Each row of a before or after table is a point. The points were changed in one or more steps. Then noise was added and the rows were shuffled. The steps act on how far a point lies along the listed directions, d1 being the first. What was done? A step turns or swaps two directions, mirrors them in a line or flattens them onto one, adds a multiple of one to another, or multiplies one. Angles are multiples of 10 degrees, from the lower direction toward the higher: turns from -170 to 170, lines from 10 to 170 but not 90. Use the fewest steps. Two steps may share a direction if one is a turn and the other turns, adds or multiplies; they go together, in the order done. Otherwise the lowest direction goes first.
In the rows, 128 means zero.

Directions:
(1): [142 172]
(2): [172 114]
Before, 10 rows:
[[111 124]
 [204  89]
 [131 141]
 [157 102]
 [143 100]
 [117 135]
 [153 134]
 [137 112]
 [222 107]
 [119 146]]
After:
[[208 162]
 [205 186]
 [139 151]
 [118 123]
 [120 111]
 [108 132]
 [119 139]
 [166 136]
 [159 121]
 [145 125]]
Steps: turn d1 and d2 by -50 degrees

Directions:
(1): [149 131 153 171 104 181]
(2): [ 96  90 128 183 147 107]
(3): [162  73 165 108 115 112]
(4): [151 163 140 156  98  75]
(5): [ 74 140 179 112 108 127]
Before (9 x 6):
[[212  97 105  96 111  96]
 [101 112 116 124 135 116]
 [146 101 129 170 117 125]
 [122 141  90  96 153  79]
 [124 143 132  72 126 161]
 [ 74  99 130 144 129 100]
 [ 98 190  95 163 118 116]
 [162  86 128 159 141  76]
 [107  77  81 164 197 167]]
After:
[[170 144 118 172 119 166]
 [ 96 102 141 178 113 139]
 [123 100 117 134 132  85]
 [133 143 135  85 120 174]
 [219  98 109 107 108 108]
 [100 188  97 167 118 120]
 [121 111 125 151 123 149]
 [167  87 132 169 139  83]
 [ 99  78  76 151 203 154]]
Steps: mirror d1 and d5 in the line at 80 degrees

Directions:
(1): [169 145 155  67 123 106 125 173 149]
(2): [101 108 140  89  93 148  69 119  91]
(3): [151  67 154 153 123 177 134 165 140]
(4): [146 110  66 148  83  95 103 154 141]
(5): [ 68 127 122 114 102 125 180 174 113]
Before, 9 rows:
[[ 95 101 147 167 143 190 119  97 120]
 [135  70  90 167  71 102 133 183 151]
 [145 152 211  68 178 178 178 117 134]
 [ 97 117 119 141 134 135 166 126 137]
 [128 117 155 130 144 161 131  70 111]
 [159 131 168  78 130 146 115 163 136]
 [179 101 127 175 140 144 101 113 160]
 [209 174 146  66 162 112 100 103 156]
 [123 126 108 136 113  92 124 142 138]]
After (9 x 9):
[[151 152 212  69 180 179 172 112 136]
 [214 176 146  67 163 111  96 100 157]
 [141  71  89 169  73 102 128 179 150]
 [124 125 107 138 114  93 120 140 139]
 [106 116 121 141 137 136 159 118 138]
 [120 117 155 129 141 161 137  76 108]
 [ 86 102 146 165 139 190 127 103 116]
 [189 101 128 178 144 145  91 105 163]
 [150 131 168  76 126 146 123 171 133]]
Steps: add 0.7 times d2 to d5

Directions:
(1): [145 121 113 221 117 104 103 100 121 113 127  95]
(2): [161 140 110  95 128 116 156  61 146  74  92 123]
(3): [161 138 131 113 176  65 141 148 143 123 186 100]
(4): [117 138 166 100 111  64  69 114 118 152  90 126]
(5): [115 134 154 108  91 138 128 100  59  99 184 107]
Before:
[[152 133 126 151 141  42 101  98  91  70 189  53]
 [ 97 110 165 136  79  91  42 150 111 199 130 138]
 [149 117 119 153 102 172 132  91 118  93 106 104]
 [136 126 138 154 119  94 128 130 100 111 190  93]
 [127 137 121  92 124 175 170 128 117  97 136 167]
 [141 137 114 150 148  70 121  83 117  88 131  98]
 [137 124 109 104 142 106 159 136 164 143 111 151]
 [ 98 124 129 175 125 115 110 143  97 134 145 133]
 [133 115 103 178 190 134 148 200 127 135 237  95]]
After (9 x 12):
[[137 118 117 216 174  81  99 175 116 141 215  74]
 [136 143 155  80 137  22  84 107  91  91 169  72]
 [142 121  97 127 144 116 170 134 165 135 120 146]
 [145 121 136 146  94 143 105  83 114 103  90 101]
 [ 91 128 143 148 122 103  99 145  96 143 136 140]
 [130 130 153 130 114  75 111 129  97 121 177  98]
 [ 86 112 164  70  94 133  83 178 120 203 143 166]
 [129 143 134 100 147  57 110  88 117 103 117 112]
 [139 132 104 156 120 172 166 113 116  83 143 146]]
Steps: turn d1 and d4 by 60 degrees

Directions:
(1): [116 132 148  99 117  85 108 133 145  69 164 121 100  92 138  78 174 171
 156  76]
(2): [142 117 132 131 151 120 125  97 145 164 120  84 102 158 196  44 143 114
 102 164]
(3): [ 37 102 158 111 157 144 101 113 163 166 144 121 142  72 155 163 136 129
 128 151]
(4): [139  99 140 106 114 178  88 171 130 125 138 110 140  98  87  77 122  41
 130 115]
(5): [117 143  34 133  88 111  77  99 144 141 114 172 166 107 154 104 120 118
 153 128]
Before, 14 rows:
[[107 123 136 131 143 122 124  81 135 165 115 111 103 122 187 137 106 134
  106 201]
 [129 169 108 131 132  74 138  75 149 139 133 125  94 160 203  68 147 188
  121 134]
 [ 70 105 218 116 156 179 131 155 119 127 154 115 138 104 121 167 109 129
  107 159]
 [153 123 104 155  97 152 130 140 126 123 108 147 143 120 100 127 110  99
  118 126]
 [ 59 114 179 114 139 101 129 118 130 115 176 123 113  79 125 175 167 193
  135  98]
 [154  93 128 145 119 159 112 156 131 141  96 122 144 132 101 113  91  80
  120 136]
 [149 114 107 146 127 159 142 147 124 153 121 121 134 132 125 142 102 105
  110 143]
 [118 128 179 140 164 136 144 108 130 148 143 107 107 135 160 138 127 140
  105 149]
 [156 118  96 145 114 190 133 164  75 124 100 158 155 129  76 152 104  57
  102 129]
 [ 90 114 159 120 135 143 129 121 149 156 120 112 144 107 108 164 121 148
  114 147]
 [ 90 106 162 120 131 139 103 127 126 129 128 126 156  92 123 154 138 122
  119 140]
 [ 91 140 135 139 153 122 123 117 136 158 138 129 150 102 146 195 116 147
  142 153]
 [195 173 103 163 143  47 191  73  84 101 114 131  62 241 185  98 147 242
  120 137]
 [ 56 123 170 126 164 152 136 130 131 169 138 143 157 107 143 201 120 124
  109 169]]
After, 14 rows:
[[ 92 101 162 122 137 135 102 117 130 143 124 111 151 100 143 132 143 116
  108 153]
 [152 114 100 163 137 167 156 131 116 183 102 119 141 157 136 159  85  99
   98 174]
 [110 135 172 144 157 141 152 119 121 136 143 130 120 124 125 189 116 152
  114 136]
 [ 76 101 219 123 165 183 137 144 126 148 147  99 135 119 144 143 106 117
   93 179]
 [174 109  88 169 147 205 152 126  81 191  67 125 151 182 135 111  90  28
   60 193]
 [159  98 114 170 140 148 138 118 134 185  74 114 137 174 147 119  83 104
   98 177]
 [162 117  97 165 112 157 139 122 127 156  90 134 137 145 129 107 102  87
  102 157]
 [ 68 110 168 131 162 187 128 142 129 193 128 137 172 115 127 203 103  74
  101 186]
 [173 174 107 136  87  85 165 158  58  19 146 197 106 163  36 203 129 218
  175  51]
 [ 96 136 124 137 128 135 141 100 115 156 113 151 130 112 136 229  82 144
  118 187]
 [104 181 112 118  96  66 134 116 134  70 155 179 115 108 120 162 143 226
  165  66]
 [ 61  97 199  84 121 107  90 151 141  79 201 107 108  40 101 111 187 159
  151  55]
 [ 91 104 157 119 137 158 124 126 147 167 118 111 149 108 105 155 115 125
  107 155]
 [ 99 125 135 134 145 159 107 142 133 165 137 129 167  91 115 190 101  93
  139 152]]
Steps: multiply d1 by 2; turn d2 and d4 by -90 degrees

Directions:
(1): [127 164 122  91  95  97 107 177  78 123 112 136 130 133 144 140  85 194
 143 151 105 118  77 132 190  63 170  91 159 141 127 143]
(2): [177 137  62 114 147  77 103 124  43 127 173 101 155 132 156 141 117  89
  74 149 152 156 153 122 126 130 122 157 147  89 104  98]
(3): [137 150 147 143  74 137 143 158 137  64 115 203 153 158 124  82 152  88
 135 144 128 164 141  91 116 127 187 166 162 101  79 142]
(4): [138  93 137 154  89 116 151 112  92 114  49 165 169 177 119 178  91 132
  87 116 172 130 102 111 118 151 108 109  95 177 134  78]
(5): [100  55 159 191 158 127  92 121  76 182 107 160 164  94 137  79 152 117
 107 135 118 117 140 155 163 105 129 138 166 163 101 157]
(6): [122 119 158 127 127 114 163 131 114 127 120  71 110  83 158 114 140 110
 125 149 145  68  99 130 129 157 231 147  76 140  88  79]
Before:
[[132 117 115  97  67  75 117 147  47 124  72 153 145 142 147 196  61 153
  109 164 162 103  64 118 164 109 157  94 154 168 123  89]
 [135 160 101  79 178 105  96 131 151 144 162  42 101 100 120 160  96 194
  150 120  91 104 118 152 161 102 116  83 101 131 166 152]
 [151 127  85 129 122 137 153 111 171 109 170 126 107 135 105 141 140  97
  101 122 122 175 174 112  78 158 107 160 123  91 103 123]
 [125 126 132 148  92 144 166 135 153 100  82 182 143 178 109 159 111 126
  114  89 131 153 117 100 130 145 131 112 122 152 123 137]
 [159 149  87  75 150  78  98 109  81 119 180  56 118 108 165 130 119  97
  109 154 136 112 136 108 134 121 145 135 126  69 112 104]
 [133 127 136 105 181  97 115  98  83 197 136  19  84  67 153 171 113 161
  112 135 143  59 109 146 152 125 136  98  81 153 120  96]
 [130  80 136 202 142 111 114 118  67 180 136 156 166 131 155 101 168  70
   74 131 123 115 156 146 145 136 118 162 123 148  83 138]
 [131 102 174 171  77  93 110 167  21  99  75 195 186 117 173  76 129 119
  118 179 114 141 107 136 184  65 219 148 195 187  56 133]
 [128  98 127 149 136 139  75 130  94 173  99 167 166 143 136 122 129 146
   84 123 129 150 154 149 163  91  98  98 156 145 152 157]
 [160 106 112 142 128  96 107 139  33 129 117 143 198 154 146 139 101 118
   85 135 163 161 115 139 138 102 115 116 140 163 108  86]
 [128 178 108 110 117  94 133 161 117 112 159 150 140 127 144 108 144 127
  116 147  72 151 148 117 150  92 178 136 191 108  94 163]
 [ 78 100 162 156 129 157 121 108 205 140  90 232 132 148 111  93 149 140
  165 135  98 145 140 121 136 104  98 103 149 147 158 173]
 [ 85  90 133 167 181 153  91 127 125 191 171 117 132  60 134  55 168 121
  150 128 100 135 176 174 166 115 101 158 180 115 137 196]
 [135 162 107  92 102 125 149 140  93 112 119 123 119 156 154 174 103 141
  112 134 150 145  84 122 134 149 123 121 108 133 125  66]]
After, 14 rows:
[[119 102 118 144 134 131 147 114 130 150  91 131 133 153 117 185  95 148
  101  79 131 131 112 129 141 142  89  89 106 171 152 128]
 [172 134 104 125 109  95 119 146  46  98 122 147 193 171 144 148  98 112
   86 137 164 172 116 122 126 107 127 124 134 145 107  79]
 [116 161  96  83 139 133 137  95 219 129 136 147  95 162 115 173 106 164
  160 130 114 142 129 117 114 126  59  80  97 118 204 126]
 [125 159  85  97 162  81 117 136  97 163 174  89 125 103 149 144 124 154
  101 137  76 129 143 144 159  93 131 110 169 125 126 148]
 [128 101 141 137 141  97  86 119  71 128 144 129 150  95 160  65 153  79
  112 163 122 115 144 112 155 103 177 152 167  96  73 140]
 [100  99 155 150 116 136 125 139  69 151  87 166 148 130 153 122 130 134
  108 135 137 133  89 141 163 128 135 129 140 170 103 101]
 [191 191  64  51 112  55 129 135  36  98 151  39 117 133 179 214  58 161
  105 160 143 129  89 137 146 101 140 104 110 144 140  54]
 [145 208  75  79 121 144 141 148 180  86 210  93 101 128 128 111 140 110
  165 132 123 176 172 116 110 150 123 167 145  40 150 151]
 [180 172  78 119 109  97 151 126 104 111 175 113 131 177 153 163 137  70
   81 132 145 140 149 107 102 163 116 161  83  92 105  94]
 [128 113 127 109  61  80 120 153  47 119  64 173 151 143 146 185  71 147
  111 168 161 105  64 114 167 107 167 101 163 169 113  95]
 [120  64 109 172 161 143 125  96 141 171 151 126 120 100 110 118 155 109
   92 117 110 149 174 145 109 145  89 148 136 135 104 143]
 [117 147 168 139 115 137 107 168 169  87 116 169 142 124 110  65 148 148
  169 139  76 138 131 116 161  89 200 132 161 129  93 195]
 [135 164 192 135  77 132 149 153 130  83  98 167 124 123 139  83 160 103
  142 159 134 116 126  79 130 120 246 157 137 116  38 131]
 [168 178  92  92  94 131 111 144 131  99 122 157 145 186 131 154 115 135
   96 126 144 179 151 107 126 115 116 106 136  93 155 126]]
Steps: turn d2 and d5 by 150 degrees; turn d2 and d3 by -160 degrees
